Rows are points. Two turns around zero, p and q, are shown by what they do to some points. Write where each new point lands after one turn and then the other. Backwards means that the second turn is done in reverse. Each puzzle has new turns, and all numbers are rounded.
In the rows, zero is written as 128.

Turn p:
[142 204 104] -> [ 68 180 146]
[142 128  98] -> [141 157 137]
[102 140 130] -> [112 128 104]
[158  88 115] -> [174 129 151]
[127 106 121] -> [151 126 123]
[ 97 102 200] -> [122  48 107]
Turn q:
[159  96 126] -> [ 95 102 143]
[130  91 148] -> [ 95 113 108]
[114 156 127] -> [151 149 127]
[ 74 104  89] -> [171  86  90]
[162 193 149] -> [130 190 172]
Where do these land?
q, then p backwards: [ 97 134 125] -> [110 106 113]
p, then q: [164 105  91] -> [104 167 161]
p, then q: [135 160  93] -> [158 166 129]
q, then p: [117 113 203] -> [101 178  75]

Turn p:
[174  88 114  83] -> [152  94 192 118]
[134 161 114 138] -> [132 110  96 121]
[ 95 131 163 192] -> [ 90 187  93 112]
[ 80 126 119 154] -> [138 172 101 144]
[ 96 161 146 121] -> [105 129 100 162]
[194  76 101 110] -> [164 101 191  82]
[123 153 139  99] -> [114 103 123 156]
Turn q:
[ 77 178 143 121] -> [116 157  66 151]
[130 168 125 147] -> [151 162 115 139]
[133 121 100 103] -> [138 107 119  99]
[124 174 194 161] -> [102 199 130 171]
[132  98  99 150] -> [153  95 148 138]
[143 117 117  99] -> [124 115 131  95]
[156  39 118 115] -> [110  60 187 106]
Where do these land?
q, then p: [156 134 145 141] -> [ 97 118 115 134]
p, then q: [169 164  79 121] -> [130  81 169  88]
q, then p backwards: [126 173 107 141] -> [ 99 125  92 150]
q, then p: [ 86  85 168 122] -> [138 198 120 143]
q, then p: [ 86  82 179  92] -> [148 201 122 173]
q, then p: [146 130  90 151] -> [116 104 151  96]

Turn p:
[136 138 126 129 123 225 122 135] -> [166 181 123 103 163 157 166  92]
[132 131 126 132 164 108 128 120] -> [101 123 132 120  98 122 127 121]
[130 142 115 130 125 114 120 132] -> [114 133 128 137 128 135 111 132]
[116 123 128 134 133 115 130 104] -> [126 115 125 110 120 114 113 129]
[123 117 127 141 130 130 118 134] -> [130 118 121 133 130 130 127 111]
[101 133 123 115 125 121 127 128] -> [126 134 135 133 138 104 114 128]
[141 139 173 130 121 122 124 129] -> [144 109 165 129 121 145 136 137]
[139 124 120 138 117 127 129 133] -> [127 123 115 133 134 142 128 132]
[141 103 121 107 125 114 122 138] -> [136 127 111 155 110 120 133 139]
[130 127 120 119 122 111 137 115] -> [124 126 121 125 122 119 118 149]
[119 131 131 133 124 122 152 139] -> [114 118 132 128 145 120 138 138]
Turn q:
[107 119 146 124 123 134 120 131] -> [128 130 140 140 127 143 150 124]
[120 144 108 127 109 146 151 140] -> [109 150 132 134 112 138  99 122]
[127 138 116 113 134 147 110 116] -> [135 127 123 139 132 120 123  96]
[112 112 124 109 152 112 155 127] -> [118 143 105 109 106 125 155 131]
[150 122 130 143 111 112 112 111] -> [159 111 134 123 138 127 115 144]
[117 128 124 149 150 117 115 141] -> [116 112 115 149 129 117 139 144]
[144 125 154 152 113 114 158 110] -> [143 146 153 106 132 120 126 166]
[109 154 130 129 156 121 130 151] -> [ 91 117 128 140 115 107 140 126]
[143 114 135 119 108 122 111 126] -> [147 112 134 117 138 148 126 125]
[151 124 113 116 124 155 118 128] -> [132 132 117 125 151 136 108 104]
Where do these land?
q, then p: [131 142 107 147 122 102 135 150] -> [139 121 117 163 144 123 117 110]
q, then p: [128 142 119 144 135 139 118 104] -> [114 110 129 129 112 147 113 130]
q, then p backwards: [101 109 155 117 136 125 135 109] -> [147 122 146 109 143 157 140 139]
p, then q: [111 144 128 112 122 135 120 114] -> [126 103 141 120 132 114 131 120]
p, then q: [153 116 127 138 107 144 156 140] -> [ 98 155 101 122 135 128 119 128]
q, then p: [145 150 134 142 111 119 121 111] -> [141 111 139 148 104 139 130 127]
q, then p backwards: [150 139 121  96 138 112 138 141] -> [118 125 121 156 151 126 138 101]
p, then q: [115 104 122 144 131 147 102 116] -> [165 128 113 117 131 115 114 116]
p, then q: [123 150 138 114 155 118 120 126] -> [134 122 165 130 117 133 139 129]
p, then q: [115 106 114 126 131 121 128 149] -> [139 129 112 138 114 118 125 152]
p, then q backwards: [136 107 143 128 119 146 135 150] -> [115 106 142 128 139 128 103 118]

Turn p:
[175 150 145 169 140  62 183 114 142] -> [113 165 155  75 182 180  90 110 123]
[ 96 152  93  96 120 116  49 128 125] -> [ 89 126 130 134 104  65 191 119 142]
[103 111  82  97 137 143  66 179  92] -> [131 126  87 149 104  84 207 146 100]
[145 120 189 151 161 102  95  98  97] -> [ 87 172 101 161 135 140  97  76 119]
[130 136 161 160 134 141 179 135 190] -> [156  89 170 130 172 158  85 115 126]
[167 113 120 149 155 108 182 121 165] -> [151 142 157  92 165 143  82 135  95]
[ 87  99 135 132 132 120 122  85 105] -> [120 159 148 160  78 136 122 119 126]
[121 153 145 105 122 136 188 151 137] -> [142 110 142 135 163 160 121 173 154]
[100 137  79 130  74 167  84 179  99] -> [144  78  91 116  84 117 210 132 139]
[162 131 129 138 171 167 138  67 102] -> [ 89 127 106 127  99 128  57 145  98]
[122 106 131  81  62 145 121 149 155] -> [186 114 122 131 122  95 147 136 187]
Turn q:
[155 144 127 106  99 136 178 184 121] -> [131  79 145 110 158 162  79 146 146]
[ 81 148 163 127 146 132 101 140  85] -> [167 134 108 151 121 122 156 120 187]
[137  95  95  91 149 136 130  95  83] -> [103 142 177  97 147  94 161 116 148]
[ 92 110 103 189 117 173 165  76 123] -> [158 126 159 173 170 115 173 110  64]
[165  85 126 148 188  82  88  85  93] -> [ 67 184 168 150  78 107 169 137 146]
[130 182 106 123 105 170 105 115 168] -> [171 164  94  93 153 136 109 136  90]
[138 145 145  94 178 128 140  80 180] -> [128 126 109  87  94  90 154 183  95]
[138 104 151 151  59  77 132 159 140] -> [ 76 100  93 173 137 153  81 104 128]
[182 124 147 110 105 142 128 154 182] -> [100 112 100  87 122 179 103 148 101]
[106 179 153 127 158  81  81 147 127] -> [153 159  88 146  77 110 105 144 175]
[ 85  93  92 143 105 150 161 173 107] -> [154  83 168 143 151 139 118  66 128]
Where do these land?
p, then q: [145  94 110 117 122  78 159 100 146] -> [135 146  88 103 128 136 111 176 162]
p, then q: [ 56 181  76 150 103 156  91 153  79] -> [124  28 146 152 185 122 132  88  96]
q, then p: [121 170  72 158 154 180 113 157  64] -> [ 91  97  93 124 195 118  54 105 146]
q, then p: [129  72 147 149 143 131 135 109 162] -> [149 139 129 136  84 179 131 147 142]
q, then p: [119 129 177 148 150 114 155 113 129] -> [172 124 130 110 132 165 146 118 108]
p, then q backwards: [104 164  93  88 158  84  95 188  82] -> [150 101 180 130 135 153 118  32 108]
q, then p: [177 134 159 148 103 112 149  94 178] -> [128 116 105 147 100 155 198 149  97]
q, then p backwards: [107 136 116  90 133 134 169 179 142] -> [147 136 117 148  95 173 148 121 174]
q, then p: [183  65 184 132  82 115 131 110 128] -> [145  95 174 182  78 156 156 160  93]
p, then q: [138 129 133 100 126 155 109  84 121] -> [120 144  99 142 117 119  95  92 122]
p, then q: [143 102 183 127 120 132 161  79 153] -> [126 193  82 120 104 156 140 130 115]
p, then q: [113 160  87 128 142 142  67 170 152] -> [ 92  73 166 161 123  80 134 123 138]

Turn p:
[144 127 109 123 130 141  80 142 150 105 147 142] -> [132  93 120 120 118 108 156 132 147 122 171 128]
[110 148 142 145 116 115 152 133 146 120 116 136] -> [115 115 142 120 135 137 107 123 109 139 115  99]
[ 92 106 103 140 123 117 129 139 125 131 127 106] -> [169 128 113 136 107 144 127 124 105 134 123 118]
[121 108 173 116 148  85 109 128 127  98 144 136] -> [137  91 145 122 108 106 102 121 160 157 105 154]
[130 110 125 143 124 122 127 122 119 119 103 163] -> [128 132 141 111 111 150 115 119 155 112 131 114]
[156 172 118 160 115  83 133 134 112 141 112  95] -> [135 135 140 131 171 131 163  77 120 141  94 105]
[136 132 119 139 117 173 132 116 109 127 155 127] -> [101 146 133 154 109 130 153 136 114 113 147 136]
[118 134 116 112 148 207 108 132  97 142 119 113] -> [119 173 105 162 128 145 151 172 137 142 174 139]
[164 126 148 111 156  95 169 130 126  91 122 140] -> [130 125 188  97 150 117 105 120 135 130 116 160]
[127 117 125 132 138 127 128 155 136 166 132 142] -> [145 140 113 142 136 106 106 125 135 111 137 109]
[ 96 113 141 119 164  98 141  87 140 113 131 152] -> [128  92 132 126 122 157  75 124 135 126 116 164]
[101 142 100  97  75 161 108 119 124 149 144 121] -> [102 146  65 119 102 127 154 132  96 132 146 124]
[170 129 144 127 110 141 148 128 154 163 110  89] -> [123 148 125 123 169 106 152 161 117 105  89 113]
Turn q:
[153 131 122 137 150 112 103 161 149 121 132 141] -> [118 148 157 125 128 126 110 147 125 157 133  98]
[105 131 113 119 108 116 132 141 115 201 123 120] -> [108 110  97 157 107 100  98  87 113 145 117 144]
[135 112 132 163 132 130 130  75 108 107 138 160] -> [151 125 144  83 115 138 138 106 156  94 154 124]
[130 102 118 132 109 119 124 107  90  95 167 135] -> [149 142 139 100 109 152 135 120 169 129 127 166]
[153 135 138 131 104 138 122 143 149 114 110 139] -> [120 111 122 112 149 136 126 154 121 149 147 118]
[128 153 150 134 140 139  86 128 140  92 108 111] -> [122 115 134 120 134 159 137 166 127 117 101  88]
[159 104 120 118 138 139 122  83 107 110 141 118] -> [140 144 122 121 131 131 140 131 189 104 137 130]
[ 92 112 134  97 123 134 142 144 152 166 150 136] -> [ 90 124 135 149 116  92 134 122 103 128 125 167]
[ 88 154  91 103 122 131 153 144 155 160 121 126] -> [121 125 103 159 111  91 156 114  83 152 118 133]
[113  97 128 130 135 120 144  99 100 104  92 134] -> [162 136 114  91 146 116 127 117 134  93 109 137]
[114 133 113 126 130 156 151 174 106 187 142 127] -> [ 93 132 122 167 142 122 123  69 108 156 125 145]
[149 134 147 167 135 120 125 132 150  99 112  93] -> [162 105 153 140 152 147 117 157 129 124 128  99]
[145 166 159 108 140 110 130 136 143 106 128 125] -> [125 147 123 141 125 155 122 172 104 117 142 114]
Where do these land?
q, then p: [131 147 118 145 102  96 128 122 116 107 129 143] -> [112 154 110 115 126 101 154 132 130 111 138 136]
q, then p: [111 132 107 106 137 114 131 142 138 225 147 112] -> [131  96 102 146  95 174 135  70 134 117  87  91]
p, then q: [141 119 130 112 154 117 125 153 121 124 113 146] -> [107 137 139 138 110 124 120 158 132 126 146 115]
q, then p: [134 139 130 102 126 126 122 142 151  95 135 122] -> [135 154 138 135 139 109 115 126 117 142 143 102]
q, then p backwards: [135 148 122 168 142 120 132 120 118 140 114 122] -> [110 129 109 160 129 107 128 149 134 135 123 141]
q, then p backwards: [123 129 152 123 109 107 122 142 143 210 124 118] -> [ 88 143 160 126 140 124 134 121 147 143 190 163]
q, then p: [112  84 142 126 154 125 146 111 120 103 118 109] -> [123 107 171  99 151 130 119 131 156 141 136 135]
p, then q: [123 133 138 164 136 124 111 149 106 103 141 120] -> [135  89 137 143 133 126 105 121 133 112 155 139]
q, then p: [121 139 127 105 156 158 116  36 141 117 151 194] -> [106 105 150  75 102 114 120 128  32 157 120 156]
p, then q: [131 135 127 155 149 145 142 120 140  94 124 119] -> [109 121 155 130 159 145 120 118 125 110 129 145]
p, then q backwards: [143  90 116 119 104 129 112 141 139 132 124 118] -> [115 126 112 118 130 114 127  88 136 105 114 134]
p, then q: [105 148 117 136  88 135 117 146 123 119 108 140] -> [128 113 102 170 120 127 143 120 142 129 114 151]
p, then q backwards: [135 108 134 120  85 168 172 141 134 117 148 122] -> [ 99 140 143 101 158 100 121 131 168 117 132 164]
q, then p backwards: [147 142 132 111 151 128 113 127 102 107 117 106] -> [124 118 133 141 127 139 129 117 120 161  89 123]

Turn p:
[ 79 182 167 163 153 173 105 105 135 114 145  96 126  95] -> [170 161  94 156 105 125 161 104  80 143 110 194 135 118]
[177  85 144 125 176 125  65 143 105 143 150 128  74 154] -> [112 119 181 197 119 160  95 102  84 100 138  82 115 124]
[105 114  79 168  61 118 109 120 124 107  91 131 165  95] -> [118 104 101  48  98 112 137 139 107 187 117 105 146 131]
[144 175 144 122 163 172 156 122 178  83  85 147 178 165] -> [135 139 143  95 148 123 120 187 119  93 163 220 138 100]
[ 72  91 151 164 136 146  86 101 115 149 179  94 159  81] -> [134 142 105 157 119 147 146  97  77 200  84 146 102 181]
[ 82 100 154 101 134  77 175  92 125 101 135 157 102 158] -> [118 130 154 160 121  87 135 166 192 137  81 128  85 107]
[139 141 108 131  79 116 141 156 137 127 134 171 101  91] -> [120 106 105  91 106 116 109  97 159 102 100 108 160 127]
[152 113 117 145  99 134 160 105 131 128 180 137 185 167] -> [112 149 180  78 159 150 127 110 161 161 127 153 115 151]
[171 132  82 155 147  78 123 173 103 104 121  89 166  94] -> [118  99 144 123 123  88 132 119 114 158 193 105 191 176]
[113  73 105 114 158 146 145 178 182 144 123  76 125 158] -> [ 85 156 124 129 138 122 158 160 101  76 157 110  85 189]
[114 185  55  89 144 161 106 124 160 121  95 147 128 146] -> [103 157  74  97 118 112  90 137 119 108 189 149 116  74]
[156 143 124 168 172 102 100 165 161 147  84 117 111 171] -> [101  82 153 139 142 110 158 123  77  80 178 126 124 103]
[128  87 170  68  77 104 166 143 113 116  87 172  96 126] -> [141  93 126 127 112 145 113 191 198  94  77  82 129 120]
[165 168 146 115 115 104 181  78 155 185 157 127 163 110] -> [182 115 123 106 209 117 120  87 178 133 130 156 110 142]
[164 151 151  85 137 103 122 119 109 132 149  98  86 151] -> [171 136 155 174 123 136 122 108 159 106 161 102 114 113]
[144  93 127 178 129 165 154  80  71 106 176 135 106 113] -> [134 190 179 134 142 129 117 103 114 169  63 111 164 127]
[ 71 146 153  84  97 153  82 171  73 170  86 153 105 103] -> [122 101  35 165  94 198 137 143 136 128 110  99 147  92]
Turn q:
[160 174  78 155 143 166  65 131 146 146 132 152 121  89] -> [169 139 156 154 164 175  84 115 166 150 128  69 145 112]
[101  75 131 103 184  91 168  83  76 176 148 109 158 176] -> [ 50 159 134 151  68  82 199 103 147  95 121 128 102 143]
[124 189 133 141 175 139  61 161 126  61 118 143  73 101] -> [144  72 117 143 182 148  88 163 152 140  61  98 179  85]
[126 177 127 135 119 140 104 166 130 115  70 119 156  60] -> [152 100 127  94 197 137 108 177 144 144 150  82 104 124]
[154 141 149 173 142  82 163  99  82 155 107 144 116 194] -> [118 135 108 129  92  96 151 114 186 137  92 154 139 209]
[121 128 116 155 108 172 196 131 116 139 178 148 129 132] -> [137 139 152 134 123 138 155  78  90 188 114 155 100 142]
[113 145 166  83 123 119  96 146 138 118 121 175 130  65] -> [ 82 101 132  87 167 170  97 153 101 121 140  98 154 122]
[158 127  98  99 114 172  82  98 112  77 100 138  98  62] -> [143 121 127  80 152 188 102 130 173 135 134 126 139  44]
[108 101 133 150 144 165 175 145 206  88 139  96 121 125] -> [172  61 119 162 127 112 139  99  71 124 149 151 104  98]
[164 115 172  69 113  98 154  87 132 136 140 108 189 188] -> [ 64 160  75 151  76 114 128 147 128 124 187 174 113 154]
[ 77 146  93 135  93 127 135 116 142 127 163  92 116 114] -> [155 132 194 142 113 132 132 160 100 132 120 147 105 108]
[123 133  84 132 115 120  98 185 140  72 118 161 142 100] -> [168 123 100  98 136 152  94 154  93 136  97  73 119 101]
[161 113 131 137 142  52 146 109 116 179 122 134 102 144] -> [112 146 128 129 105 134 134 110 163  68 107 142 124 197]
[119 104 115 106 121 174 147 186 145 134 148  66  91 151] -> [168 155 121 167 170 109 170 122  77 109 129 166 130  90]
[105 104 153 137 117 110 161  96 134 176  94 158 137 221] -> [123 137 117 124  59  86 180 115 129 130 158 141 174 197]
[134  75 168 138  96 121  99 107 106 148 150 107 168 125] -> [ 91 167 143 103 116  74  88 108 127 116 161 144 118 122]
Where do these land?
q, then p: [119 128 160 151 170 171 152 181 106 176 107 110 140 134] -> [117 136 160 173 185  63 155 128 141 142 144 132 110 125]
p, then q backwards: [ 78  70 125 128  99 118 150 151 139 159 212  83  91 117] -> [155 121  89 158 178  84 181 140  79 191 142 160 155 150]
p, then q: [100 171 105 116 135 159 112 136 123 101  37 132 113 114] -> [138 173 128  97 156 161 111 147  98 132  97  90  59 109]
p, then q: [122 107  91 101 129  82 181 175 154 160 164 154  99 140] -> [153  64 140 162  69 108 132 168 101  92 124 139 140 106]
p, then q: [120 177 109 178 137 152 147 111 118 109 159 169 107 101] -> [ 97 107 143  93  99 157 114 160 165 141 158  85 111 151]
q, then p: [155 117 152 169 124 133  87 132 159  63 158 117 173 164] -> [113  73 119 112 102 126 108  73  93 176 145  76 119 125]
p, then q: [124 134 129 127 217 150 181 106 100 133 116 171 167 164] -> [101  71 143 145 161 113 121 114 108 141  91  37 139 160]
p, then q: [151 127  96  97 117 130 159 118 185 118  75 171  57  75] -> [146 127  79 108 119 141  83 201 146  66 104 106 104  74]
q, then p backwards: [120 149 135 118  83  95 125 125 155 141 132  52 132 119] -> [144 122 154  90 180 138 140 116 173  92 107 114 146 158]
q, then p: [133 138  96 130  68 153 110  67  81 141 128 138 165 151] -> [163 103  79 107 135 162 135  69 168  91 135 155 103 126]
p, then q: [ 85 101 177 124  61 103 122 137 117 165 123 166 159  83] -> [190 148 105 108 112 125 189  91 130  91 187 110 144 112]
q, then p backwards: [145 118  89 186 192  96 128 106 127 134 112 106 128 194] -> [ 90 137 162  94 116  71 151 143 128 110 163 112  61  86]
p, then q: [167 108 156  96 117 117  95 144 110  88 153 110 140  74] -> [150 186 101 136 114  88  84 118 137 144 162 145 156 136]
q, then p: [131 126 114  93 146 122  93 106 140 162 155 164 165 151] -> [146 155 109 103 105 145 183  99 120 162 135 155 122 132]
p, then q: [170 148 186 103 125 138  78 126 107  70  90  77  83 141] -> [139 163  96  99 183 118  54  99 125 168 126 185  91 128]
